Every row gives one point. To make a cloud, some directions were put in groups of two or more. Within a group, all points are equally far from the middle, so they leave a hole (a ring in 2 directions, a hollow ball in 3). The other directions are filled evenly. Then the cloud was stretched, turned, moved and blurred a little. Count the holes, and give their numbers of directions, smallest first.

Cloud, 13 rows:
[[-2.6 -3.5]
 [-4.4 -1.8]
 [ 4.6  0.0]
 [ 4.4  1.4]
 [ 4.4  1.4]
 [-4.8  0.3]
 [-4.7 -1.0]
 [-3.7 -2.6]
 [-1.2  4.4]
 [-4.9 -0.2]
 [ 4.3  1.5]
 [-2.5  3.8]
 [-1.7 -3.9]]
Holes: 1 (2)

Cloud (20 x 3):
[[-0.2 -3.6 -1.4]
 [ 4.4  2.8  4.0]
 [-1.3 -3.3 -1.1]
 [-3.3  1.8  3.1]
 [ 3.6  4.7 -4.2]
 [-5.4  2.1 -0.3]
 [ 1.7 -3.2  1.5]
 [ 1.2 -3.3  1.3]
 [ 6.0  3.5  1.4]
 [ 3.5  3.7 -4.5]
 [ 2.9  3.0  4.7]
 [ 5.7  4.2 -1.2]
 [ 0.6 -2.1 -4.2]
 [-0.1 -0.1 -5.6]
 [-0.1 -0.6  4.1]
 [ 1.5 -3.2 -2.4]
 [-1.8  8.5 -1.4]
 [ 3.3 -1.9 -2.9]
 [ 1.2 -1.2 -4.7]
 [ 2.4 -0.1 -4.9]]
Holes: 1 (3)

Cloud (31 x 4):
[[ 5.5 -1.8 -0.5 -3.4]
 [ 4.3 -1.6 -0.3 -2.1]
 [-0.7  5.8 -1.7 -4.7]
 [ 0.5  4.7 -2.9  0.0]
 [ 0.3  7.2 -0.3  1.2]
 [-0.6 -5.3  1.3 -2.6]
 [ 3.4  5.8  2.1 -3.7]
 [-3.3 -4.8 -1.6 -2.5]
 [ 3.0 -4.0  0.4 -5.1]
 [ 4.2  5.4  2.9  0.6]
 [ 4.0 -0.7  2.2  1.8]
 [-0.6 -2.2 -5.7 -1.3]
 [-3.8 -3.2 -3.8  0.1]
 [-2.5 -1.7 -6.9  1.0]
 [ 2.5 -1.1  3.6 -2.0]
 [-5.2 -4.7  0.8 -2.5]
 [-1.1  4.6 -2.2 -1.1]
 [-4.8  0.9  0.7 -2.8]
 [ 3.3  0.1 -1.0  5.7]
 [ 2.8 -3.3 -0.4 -2.1]
 [-0.2  0.8 -4.6 -1.4]
 [-1.1 -1.8 -0.2 -8.0]
 [ 3.9 -3.3  2.8 -2.8]
 [ 4.4 -5.9 -0.3 -6.1]
 [-3.5 -2.0  2.3 -0.3]
 [ 0.7  1.7 -3.6 -2.6]
 [-1.8 -2.0 -5.1 -0.7]
 [ 4.4 -0.7 -0.4  4.6]
 [-5.1 -2.8  1.5 -4.2]
 [ 4.5 -2.4 -3.0 -4.2]
 [ 2.9  3.8  3.8 -2.5]]
Holes: 0
